Every row gives one point. Each copy is the shape, with its points in the same order, turned, moved and blurred by noise. Say if it was mirrored as well.
In the rows, zero is written as 128.

Shape (8 x 2):
[[ 80 128]
 [109 156]
 [183 136]
 [148 126]
 [ 70  94]
 [107 152]
 [ 81 108]
 [161 154]]
Copy 1, 8 rows:
[[ 96 149]
 [133 159]
 [187 108]
 [154 116]
 [ 71 123]
 [134 158]
 [ 88 131]
 [179 131]]
Copy 1 is: only turned
Copy 2 (8 x 2):
[[126  80]
 [155 111]
 [137 184]
 [125 148]
 [ 94  73]
 [151 111]
 [107  83]
 [155 162]]
Copy 2 is: mirrored
Copy 3 (8 x 2):
[[ 95 123]
 [136 118]
 [172 190]
 [149 167]
 [ 61 141]
 [135 126]
 [ 80 145]
 [166 147]]
Copy 3 is: mirrored

Shape:
[[127 134 122]
 [114 122  44]
 [107 131 153]
 [ 97 119  80]
 [175 142 126]
 [135  69 127]
 [ 94  93 137]]
Copy 1:
[[130 131 115]
 [176 102  46]
 [142 141 147]
 [174 114  88]
 [ 85 122 100]
 [137  71 135]
 [165 106 150]]
Copy 1 is: mirrored
Copy 2 (7 x 3):
[[116 131 116]
 [114  81  51]
 [ 91 141 147]
 [ 94  92  81]
 [162 139 122]
 [114  77 153]
 [ 81 102 147]]
Copy 2 is: only turned
Copy 3:
[[121 139 129]
 [162  71 116]
 [ 93 152 130]
 [125  89 119]
 [155 178 121]
 [109 139  63]
 [ 80 123  99]]
Copy 3 is: mirrored
Copy 4:
[[130 122 117]
 [135  80  52]
 [ 96 127 146]
 [109  84  77]
 [158 156 125]
 [ 78 155  86]
 [ 77 121 116]]
Copy 4 is: mirrored

Shape:
[[152  71 152 146]
 [122 135 125  91]
 [157  91 143 151]
 [109 179  54 143]
 [127 112 120 102]
 [152 188  93 171]
 [110  95 148 116]
 [114 168 122 158]
 [116  81 141 132]
 [135 178  98 149]]
Copy 1 (10 x 4):
[[137  55 135 142]
 [121 139 139  94]
 [121  72 144 147]
 [ 16 153 127 121]
 [110 115 124  99]
 [ 39 135 177 156]
 [142 111 116 126]
 [ 79 151 139 164]
 [133  83 109 133]
 [ 53 137 155 139]]
Copy 1 is: mirrored
Copy 2, 10 rows:
[[169 135 154 179]
 [117 152 130 107]
 [162 116 140 170]
 [ 98 115  39 112]
 [133 154 122 125]
 [121  63  70 122]
 [123 159 147 152]
 [ 90  94  97 141]
 [133 155 140 171]
 [111  91  78 115]]
Copy 2 is: mirrored
Copy 3:
[[ 99 152 112 167]
 [119 151 155  85]
 [113 150 117 163]
 [166  62 153  77]
 [111 145 125 101]
 [186  83 167 125]
 [ 78 151 138 122]
 [134  97 175 125]
 [ 78 138 123 136]
 [172  99 165 105]]
Copy 3 is: mirrored

Shape:
[[125 109 165 131 115 140  50 117]
 [136 162 140 149 124 161 139 167]
 [144 164  87  98 159 150  80 136]
 [143 140 148 115 115 107 173 120]
 [134 145 103 103 195 129 174 147]
 [129  10 148 121 103 101 163  92]
 [129 149 144 147 161 103 134  93]
 [109  91 182 114 128 173 159 145]
 [ 81 157  69  73 125 110  71  97]
 [148 133 178 106 114 111 127 139]
 [114 108 161 129 111  95 113 153]]
Copy 1 (11 x 8):
[[131  88 153 156 142 164  47 109]
 [106 165 146 135 130 113 108 149]
 [150 161  95 109 174 169  75 139]
 [129 142 154 124 121 141 159  87]
 [109 165 106 110 191 149 170 129]
 [125   7 145 133 127 144 175  81]
 [117 143 130 140 169 131 119  60]
 [ 68  94 174 120 133 149 136 139]
 [139 138  49 120 131 215  76  89]
 [134 132 178 148 128 167 128 106]
 [124 107 146 184 127 162 123 113]]
Copy 1 is: mirrored
Copy 2 (11 x 8):
[[123 157 174 119 105 140  74 101]
 [126 165 137 137 147 162 144 178]
 [152 183  74 106 130 141  92 133]
 [119 130 135 115 143 101 180 140]
 [124 130  64 106 193 125 141 158]
 [111  25 171  76 120 124 149  87]
 [117 131 115 162 153  99 132 114]
 [ 95 125 175  87 177 168 146 128]
 [ 94 178  53  93  79 120 104  89]
 [124 151 167 103 140  99 140 141]
 [ 93 124 163 107 115 109 113 151]]
Copy 2 is: only turned
Copy 3, 11 rows:
[[113 138 184 113 160 131  67 121]
 [144 170 142 142 140 157 136 179]
 [168 164  89  99 155 130  82 136]
 [127 155 147 125 108 116 177 128]
 [137 149  78  89 150 126 181 161]
 [ 69  51 168 114  96 144 170  87]
 [107 168 132 132 170 109 155 109]
 [ 98 132 186  91 130 176 165 167]
 [107 183  81  81 108 117  67  93]
 [135 149 186 110 121 102 142 146]
 [ 94 127 164 128 112 108 119 153]]
Copy 3 is: only turned

Shape (13 x 9):
[[ 86 116 186  98 164  94 111 143 127]
 [111  86 160 143 138  94 173 109 117]
 [126 154 100 145 139  78 130 120 104]
 [205 121 103 120  88 122 113 143 123]
 [137 121 135 166 119 105  76  92 129]
 [149 151 123 188 106 119 159 138 128]
 [122 102 171 122 121 108 151 145  97]
 [ 89  80 146 176 100 153 136 175  94]
 [ 83 115 101  95 166 137 127  83 126]
 [137 164  94 148 201 121 140  87 148]
 [ 94 179 105 177 180 125 183 100 121]
 [103 169  94 132  84 113 141 130 142]
 [115 201 139  70 165 138 164 108  93]]
Copy 1, 13 rows:
[[ 97 104 182  93 129  99 148 144 115]
 [104  98 145 155 155 107 155  81  94]
 [135 164 112 135  93 108 138  93  94]
 [148 177 107 146 172 129  61 106  99]
 [151 134 158 154 103 142  91  92 136]
 [117 190 125 191 145 139 134  98 102]
 [ 97 115 160 138 158 114 128 119  73]
 [ 84 103 135 202 138 155 123 165  80]
 [110  94  95  86 113 153 153 100 131]
 [161 164 105 108 117 151 191  85 148]
 [111 169 105 143 104 154 222  88 110]
 [ 70 180  94 141 107 127 117 105 124]
 [ 84 174 125  47 138 156 173  94  82]]
Copy 1 is: mirrored
Copy 2, 13 rows:
[[104  52 164 142 163 131 129 139 119]
 [115 121 169 143 138  67 126 166 112]
 [136 123  99 159 133  97 147 104  92]
 [210 135  82 109 114 122 121 150 134]
 [152 115 122 179 119 110  81 109 139]
 [152 163 120 178  91 112 158 156 115]
 [127  98 157 122 122 113 128 168  97]
 [ 88 116 115 150  87 131 101 213 101]
 [ 81 137 123 122 181 118 108 103 145]
 [133 167 119 190 196 115 147 100 135]
 [ 91 186 134 192 159 117 171 114 103]
 [118 144 100 134  88 124 165 108 144]
 [121 149 155 104 179 175 176  90  94]]
Copy 2 is: mirrored
Copy 3, 13 rows:
[[ 56 121 183  99 160 104 117 102 106]
 [ 80 118 151 173 131  96 172 105 110]
 [111 158  82 154 151 112 124 103  84]
 [178 101  98 154  91 140 105 145  84]
 [ 92 125 127 196 123 118  80 103 104]
 [115 173 102 190 115 128 148 152 122]
 [ 91 120 159 138 110 118 171 130  92]
 [ 33 103 116 174 112 147 153 182 105]
 [ 81 100 112 138 174 158 142  43 119]
 [136 157 112 172 209 141 139  78 137]
 [ 94 194 102 173 193 148 178  92 125]
 [105 158  70 135  99 145 136 106 133]
 [117 185 148  98 151 193 178  70  81]]
Copy 3 is: only turned

Shape (14 x 11):
[[125 126 129  94 150 121  96 186  84 126 172]
 [101 137 144 128 115 111 156 163 129 116 112]
 [169 163 117 104 160 138 164  81 118 112 206]
 [181 147  83 171 161 128 134 153 175 167 151]
 [188 155 131 129  78 102 149 129 146 102 138]
 [152 149 120 201 115 133 131 189 139 127 145]
 [154  92 176 202 141  70 131 104 110 137 114]
 [137 133 116 100 110 166 160 128  82 134 128]
 [170 106 154 131  99 112  95  96 117 119 186]
 [156 120 179 162 167 133  89 127 103 107 113]
 [ 95 187 172 149  92 161 128 159 112  91 122]
 [109  83 162 115 136 103 148 182 152 110 146]
 [138 127  88 162  83  98  68 172 182 100 109]
 [130 106 163 114 117 113  95 146  98 167 118]]
Copy 1:
[[138 121  92 139 180  98 160 197 108 155 144]
 [143 108 151 152 140 113 130 134 155 117 154]
 [133 165 126 141 137 133 179 128  22 106 149]
 [182 133  88 172 126  72 126  73  82 146 103]
 [134 152 129 116 118  60 155 120 114  66 145]
 [199 107 102 161 137  61 107 136 118 100 121]
 [130  87 139 105 200  96  75  79 105  83 112]
 [167 126 165 109 115 136 162 162 108 141 117]
 [131 140 102  66 160  78 121 131  66 107 155]
 [157 121  88  99 211 142 120 130 117  96 105]
 [194 151 131 133 141 134 120 176 159  81 168]
 [132  61 107 133 157 107 148 130 135 132 187]
 [124 134  58 129 102  58 100 126 174 114 122]
 [147 119 141  85 187  93 127 142 138 169 142]]
Copy 1 is: only turned
Copy 2:
[[162 117  70 160 130 124 149 170 135 153 123]
 [112 118 154 130 107 109 167 143 137 159 131]
 [162 171 114 141 196  71 133 134 104  79 144]
 [140 130 134 212 142 108 159  61 121 106  94]
 [128 101 147 128 133  47 128 117 106 130  85]
 [127 112 143 195  80 124 138 120 107 107  86]
 [ 78  50 180 176 162 115 107 134 119 130 150]
 [118 150 108  99 151 134 144 125  88 143 123]
 [153  56 110 138 167  84 126 139  98  92 136]
 [140  85 162 155 159 155  90 146 144 136 127]
 [156 135 158  94  57 127 111 157 123 131 123]
 [134  87 157 152 135 125 211 173 138 153 123]
 [115  54 118 148  80  84 153  96 182 122  64]
 [128  66 107 136 137 134 138 126 113 182 151]]
Copy 2 is: only turned
Copy 3 (14 x 11):
[[190  79 135 101 163 164 115 106 126 183 154]
 [119 118 134 133 145  97 110 144 116 168 151]
 [108  73 133 123 162 140 192  52 120 152  83]
 [143 116  41 166 133 153 176 136 131 178 103]
 [126  73 121 156  90  76 155 121 124 163 116]
 [123  89  58 151 133 124 157 152 109 195 169]
 [142  89  93 179 151  97 142 140  44  88 163]
 [117 120 155  89 108 146 158 115 117 154 139]
 [163  48 108 129 136  99 170  93 130 106 149]
 [130  54 116 161 147 169 122 143  99 106 161]
 [ 70  80 146 140 139 124 118 128 146 175 200]
 [157  95 128 114 186  93 113 176 117 159 129]
 [144  86  33 140  94  86  87 146 167 160 151]
 [183 115 143 132 134 138 128 140 123 117 178]]
Copy 3 is: mirrored
Copy 4, 14 rows:
[[ 54 126 162 121 151  99 113 157 132  71 149]
 [110 136 141 138 114 127 177 140 152 113 139]
 [150 101 101 142 214 120 134 126  83  47 134]
 [152 119 151 169 138 138 100 185  56 132 138]
 [164 122 151 147 136  67 182 125  86 105 144]
 [121 167 138 179 105  97 142 194  89 114 135]
 [ 91  91  88 211  97  85 143 111 109 145 101]
 [118 142 136 104 121 134 148 107 105  51 116]
 [118 121 116 160 158  46 107  88 104  92 145]
 [ 78 130 141 193 144  89 125 121 126 109  66]
 [ 99 211 139 147 144 105 196 136 143  98 116]
 [107 107 156 170 114 113 137 143 183  99 169]
 [149 156 171 123 109  53 121 170 126 179 133]
 [ 59 130 154 141 111 104 122  89 118 117 135]]
Copy 4 is: only turned
